Rows are points. Before rounding, the points of a table are all equally far from one centre. They may lie mostly on one side of it. Write the centre, to within rounding.

Points (5 x 2):
[[ 12.6   2.1]
 [ 21.2  -6.3]
 [ -6.7  -1.9]
 [  7.1 -30.5]
 [  1.8 -30.1]]
Centre: [  5.8 -13.5]

Points:
[[ -5.9 -20.1 -10.7 -25.2]
 [  0.1 -21.5   2.0  -9.3]
 [ -5.2 -14.5 -29.3   8.0]
 [  1.1 -15.5  -5.8  10.4]
 [  4.2 -20.4 -26.0   8.6]
 [ 10.8 -27.5  -9.6  -2.3]
 [  8.2   8.8 -28.2  -8.4]
 [  1.5  -8.9 -25.3 -28.8]]
Centre: [  1.7  -9.2 -16.6  -8.2]

Points, 14 rows:
[[ -2.2   1.2  29.5 -10.0  16.3 -21.5   3.6  -0.5]
 [ 30.2  -3.5   4.1  21.2   5.9  -0.3  -0.4  -5.0]
 [-26.6  18.0 -24.5  15.0  21.9  14.3  10.5   0.2]
 [ 19.4  33.7  -6.8  -1.2  15.9   8.1  21.1   1.6]
 [ 12.6  -0.3  16.5   4.2  27.0  15.1   3.0  25.3]
 [ 22.0   7.3   8.7  -6.9  29.5   4.1   2.8 -17.3]
 [  8.2   8.7  -0.7  -4.6 -16.5  14.1  25.6  -2.8]
 [  8.4  12.2  22.4   6.9  23.6 -16.5 -14.7  -4.4]
 [-11.5   7.4   4.0 -29.7  15.9  -2.1 -19.6   4.9]
 [ -2.9  15.6 -12.4  11.9   2.3  18.8   8.1  35.1]
 [ 12.7  35.3   7.1  -1.3  13.1  -4.9  25.0   5.1]
 [ 19.6  17.6  -2.7  19.6  17.4  12.1  19.5  21.5]
 [  8.4  19.9  20.4  12.8   4.6   6.7  25.0  11.4]
 [ 14.2  -3.7  19.8  -2.3  35.3  -3.9   0.4  17.2]]
Centre: [-2.5  4.7 -5.8  1.7 11.2 -3.4  4.3  4.8]

Points (17 x 11):
[[ 30.4   7.1   8.0  10.2  -8.1  19.9  10.5   2.1 -31.5  15.6 -23.6]
 [ 21.4   7.5  -5.4  20.5   6.5  28.6 -11.3 -12.7  -2.8  30.8 -17.0]
 [ 25.6   1.9  10.4  21.2   4.8  25.7 -23.9  -7.3  -6.0  17.1 -21.3]
 [ 21.3 -12.2  -8.1  15.7   6.9  24.9   6.2  -9.6 -18.1  -2.4  -2.9]
 [ 35.1  -2.6   3.4   6.6   2.9  14.7  12.1   7.0 -25.1  10.6 -19.9]
 [ 22.7   1.9   6.9  30.7 -21.4  10.5   5.3  11.5  -6.5   8.0 -20.2]
 [ 27.5  12.7 -21.0   9.3   7.5  17.8  12.9 -21.5 -14.3   9.1 -13.8]
 [ 33.2 -15.8  -4.8   2.4   4.9   5.7   7.3  -0.9 -12.6   0.2 -19.2]
 [ 22.9  -1.0  -0.3   2.9  -1.5  12.5  16.9   5.1 -24.0  -2.6 -29.8]
 [ 12.5 -20.2  14.2  -0.5   9.3  14.3   0.0 -12.0  -0.4   3.7 -17.5]
 [ 25.8   6.1 -20.3   4.9  -0.5   9.4   8.9 -26.2  -3.4  25.3 -11.5]
 [ 38.6  -7.1   1.8  10.6  -5.2  -4.4  -2.9 -18.6 -10.9  14.6   0.3]
 [ 25.2 -19.1   3.3  -3.8  -8.9   8.6   2.6  -8.4 -14.1  14.4 -28.4]
 [ 28.4 -15.9  -4.3   7.2   0.8   1.4  -1.7  -5.6 -13.3  27.4 -11.9]
 [ 38.5   4.1  11.6  13.4   0.5  10.6   9.2   2.6  -6.2  29.6 -10.9]
 [ 38.5  10.4  14.0   4.2  -5.5   6.8  -7.5  13.3 -25.3  -0.9 -19.3]
 [ 25.3   7.3   0.5   8.4  -3.2  10.0  17.6 -32.2  -7.3  20.9  -9.4]]
Centre: [14.4 11.4  0.7  1.8 -7.8 12.4 -4.2 -3.7 -5.3  7.2 -8.7]

Points:
[[ 14.5   2.1   0.2   4.6   5.5  -3.2  26.5  -2.4  15.2  24.3  25.1  17.4
   -6.9   4.1]
 [ 24.0 -17.9  12.9  -1.3  22.3  -1.3  19.7  -4.8   9.9   4.3  15.3   6.1
    0.5   1.5]
 [ 16.3   0.6  -2.0  23.8   6.1 -17.7  12.9 -17.1  12.4  11.7   8.9  14.5
   26.5  27.5]
 [ 29.8  -4.7   3.8   6.1 -15.3   8.0  -2.7   0.5  20.7  -9.5   0.7  12.6
  -13.5  16.7]
 [ 13.5  14.2  -4.5  16.9 -26.5  -8.0  18.9  -2.3   7.0   2.8  25.1  11.4
  -13.6  21.2]
 [ 33.0 -16.4  -8.3 -15.9  -5.0 -25.7  19.9  -3.8  21.0  -0.7  15.8  19.4
    6.2  17.7]
 [  5.0 -16.1 -24.3  -9.9   4.9   1.3  22.2   2.7  11.9   3.1  -0.1  27.2
   -2.5   3.1]
 [ 29.1 -21.5  -7.7  15.9  10.2  -9.8  11.6  -8.9  15.2   4.8  31.0  11.6
    1.6  14.4]
 [-14.2  -3.2 -11.2  17.9 -14.4 -33.2  19.6   7.0  21.0   1.7  12.5  -2.0
   19.5  21.5]
 [ 11.4 -19.7   3.4   1.3 -15.2 -34.9  12.0   4.0  19.2  20.3  -0.1  12.5
   21.5  23.3]
 [ 18.4  -2.7  14.1  -9.7   3.6 -12.5  36.1  -6.0  31.7  -3.2   9.5  -4.1
    3.5   4.8]
 [ 27.9 -29.7   2.3 -10.6  10.8 -13.7  18.6  -5.0  19.4   5.0   5.5  22.7
    1.1   9.4]
 [ -0.2  -9.2   4.6  16.1  -8.4  -4.4  27.5 -35.1  13.7  -3.2  14.9  20.5
   -1.0  20.6]
 [ 36.6   5.1  -4.1  15.7   5.0 -23.4   8.0  -0.2  17.2   0.1  11.6  19.7
   20.5   7.3]
 [  7.1  20.3  -3.8  25.5  -6.9 -27.9   7.5  -8.3  39.6  -0.1  16.0  12.2
   -7.8   6.8]
 [ 33.3  -3.1  10.9   8.8  13.0  -3.1  14.2 -10.9  21.9   9.4  15.5  -5.5
    8.8  13.9]
 [ 39.5   0.9   1.5   9.3  11.8 -19.2  12.9  -2.7   6.2  -2.0  11.3  27.6
  -12.9  16.0]
 [ 23.3  -6.4   8.7 -12.5  15.0 -25.2   9.9  -8.6  32.5  10.4   8.7   3.1
   16.6  13.2]
 [ 19.2 -12.4 -22.1  -3.4  26.2 -13.4  12.4 -14.6   8.1  -9.2  12.3  10.6
   15.5  13.4]
 [ 15.4 -11.8  11.3  15.5   4.1 -30.6  32.8 -10.3  -1.5   1.1  16.2  20.7
   16.6   2.4]
 [ 23.5 -10.6   3.3  -9.2  14.0 -13.4  12.7 -16.3   7.5  -3.6  21.0   0.6
   10.4  32.7]]
Centre: [  7.0  -5.1  -4.6   6.0  -3.6 -21.6   8.9  -9.0   9.3   0.6   0.9   2.6
  -4.6   7.7]

Points (27 x 20):
[[ 23.5   6.1  -3.7   6.1 -17.6  -5.5  -6.0 -13.7  12.7  15.4  -3.5   0.5
  -38.2 -11.1  -6.7   1.8 -25.9 -20.6  10.3  14.2]
 [ 21.2   2.1   0.6  13.9 -18.2 -20.8  -2.4 -16.3   4.0  27.2   0.4   4.9
  -35.0 -18.7  -5.2   3.8 -17.6 -10.8  15.4  21.2]
 [ 13.4  18.3 -12.3  -3.5  -1.4 -30.1  10.0 -26.9  -0.6  21.4  10.1  12.7
  -23.9 -11.8   4.7   1.9 -22.1  -3.6   7.4  17.9]
 [  6.9  18.2   1.5   2.9  -7.1   5.1  -2.6 -23.5 -10.5  32.1   4.3  -7.0
  -27.6 -30.4   4.3  12.7 -30.6 -23.0  14.0  14.6]
 [  5.5  -2.7  23.5  -5.3 -22.6  -4.0  -6.2 -14.8  -6.9  27.2   3.7   1.6
  -18.2 -11.6   1.1  23.4 -17.6   5.1  11.8  24.1]
 [ 27.6  12.1   5.1 -13.7   1.1   0.9  -0.6 -14.5   0.0  20.0   3.2 -18.1
  -34.1  -8.7  13.0   8.2  -6.6  -1.7   1.0  21.9]
 [ 23.0  10.3  17.6  -0.6 -10.9 -27.0  -6.8 -14.3   2.3  15.4  -4.3  -4.9
  -26.7  -6.8 -11.9   7.6 -31.2  12.6   5.9  10.7]
 [ 12.5   7.6  16.7   4.5 -20.8  -8.7 -11.8 -21.5  -8.9  26.0   5.6   0.5
  -31.1 -24.8  18.5  -0.7 -25.3  -5.1  24.8  12.1]
 [  0.0   9.6   5.2   5.4 -19.1 -22.3   5.6 -11.3  -3.9  19.2  24.7  -6.4
  -31.3 -33.0  16.0  11.8 -15.2  -9.2   5.3  22.6]
 [ 18.8   2.7 -22.3 -12.0 -15.6   1.7  10.9 -11.9  10.4  19.3  15.6 -13.9
  -15.4 -14.6   0.4  11.7 -28.1  -4.1  11.6   7.0]
 [  3.9  -0.1   6.0  21.6 -19.2 -12.4  -6.2 -26.2   6.4  29.6   5.8 -17.0
  -16.1 -17.6   8.4  -1.7 -10.4  -6.8  11.3  21.3]
 [ 32.2 -11.4   6.4  10.4   4.2 -12.3  10.6 -22.0  -6.4  12.1  -9.9  -5.9
  -22.4 -17.8   6.5  -0.9   6.7 -20.8  24.3   2.3]
 [ 12.8  22.5 -11.0  -9.5 -16.9 -11.6  -6.2 -10.4  -8.0  24.8  11.2 -14.9
  -16.6 -13.1  28.9   4.8 -27.8  -9.4  16.2  20.1]
 [ 16.0   0.9 -19.6  -6.3  -2.6  -9.8  -6.1 -27.2  10.7  26.4  11.0  -3.2
  -19.9 -15.3   9.5  17.9 -15.9  -1.3  12.9  20.8]
 [ 18.2  17.5  -6.8   4.6   8.4 -10.0 -12.9  -1.7  10.0  25.8  20.2   6.8
  -33.1 -28.1   3.4   9.2 -22.8  -5.3  -3.4  21.5]
 [  4.0  13.9   6.7   4.4 -22.5 -11.2 -28.8  -5.3   8.9  15.1   6.8  -6.7
  -23.9 -30.9   4.6   2.9  -6.0  -9.2  28.7  13.4]
 [  0.5   6.4  -1.5 -17.7  -2.5  -4.4  17.7 -19.5   5.2  11.7   7.2  13.4
  -34.1 -24.1   4.8  -6.3  -8.7 -19.1   7.8  17.7]
 [ 10.3   4.2 -22.7   4.9 -13.3  -2.2   3.6 -24.2   8.6  25.7   5.6 -19.8
  -15.1 -12.8   4.0  15.6   0.4  -7.0   3.3   7.2]
 [  3.7  -7.5  -1.8 -10.4  -0.6 -10.0   9.4 -31.5   3.9  30.9  -0.2   5.3
  -24.8 -17.7   9.0   5.8 -20.7 -19.7  24.8  11.1]
 [ 10.9   8.3 -12.5  -4.6 -32.5 -28.1  -3.8  -5.4  10.8  17.8  -2.5  10.8
  -28.9 -16.6   0.3   0.7 -17.6 -11.1   5.7   2.8]
 [ 16.1 -14.3 -12.5  -8.7 -12.7 -18.7  16.3 -15.1  -3.5  31.4   3.1  -7.7
  -20.0 -23.4   3.0   5.8  -4.4 -20.4   6.3  18.0]
 [ 14.1   9.2  -8.3  -1.2 -16.0   0.1  -5.7 -18.2   1.4  26.3   5.1  13.0
  -29.4 -42.4   1.4  14.8 -16.2  -1.1  11.2  12.5]
 [  1.3  13.1  -8.1 -11.7  -7.5 -11.7  -4.3 -20.6  -6.2  28.6  19.1 -12.8
  -19.8 -27.1   4.5 -10.2 -13.7 -10.3   6.1  26.9]
 [ 29.0  13.1  -5.7  -7.2  -8.8 -16.0   6.4 -14.9   0.8  24.3   8.2  -8.6
  -23.8 -34.5   7.3   3.9 -21.2  -7.0  -1.3  26.7]
 [ -5.1  -6.3  -4.5   1.2  -5.9 -19.8  -5.9 -14.5   3.0  23.4  -5.0  -9.2
  -34.9 -37.0  20.7  -0.6 -16.9   1.0   3.9  29.3]
 [ 11.9  12.2 -11.4  -9.1  -0.6 -22.0   3.4 -15.5   0.4   9.1  -3.8 -21.2
  -25.8 -32.0   2.3  12.1 -27.6  10.2  21.8  25.5]
 [ 11.1  20.6   1.4 -10.3 -22.5 -26.6  -7.1 -10.1  10.3  21.7  -9.9   4.2
  -31.9 -20.9  -3.0   0.6 -12.1 -10.7   9.3  13.6]]
Centre: [  4.0   2.5   1.2   3.8   2.9  -9.3  -2.0   1.2  -8.1   7.5  -2.1  -1.7
  -9.6 -17.6   6.9   5.0 -16.0  -6.3   7.4   3.1]
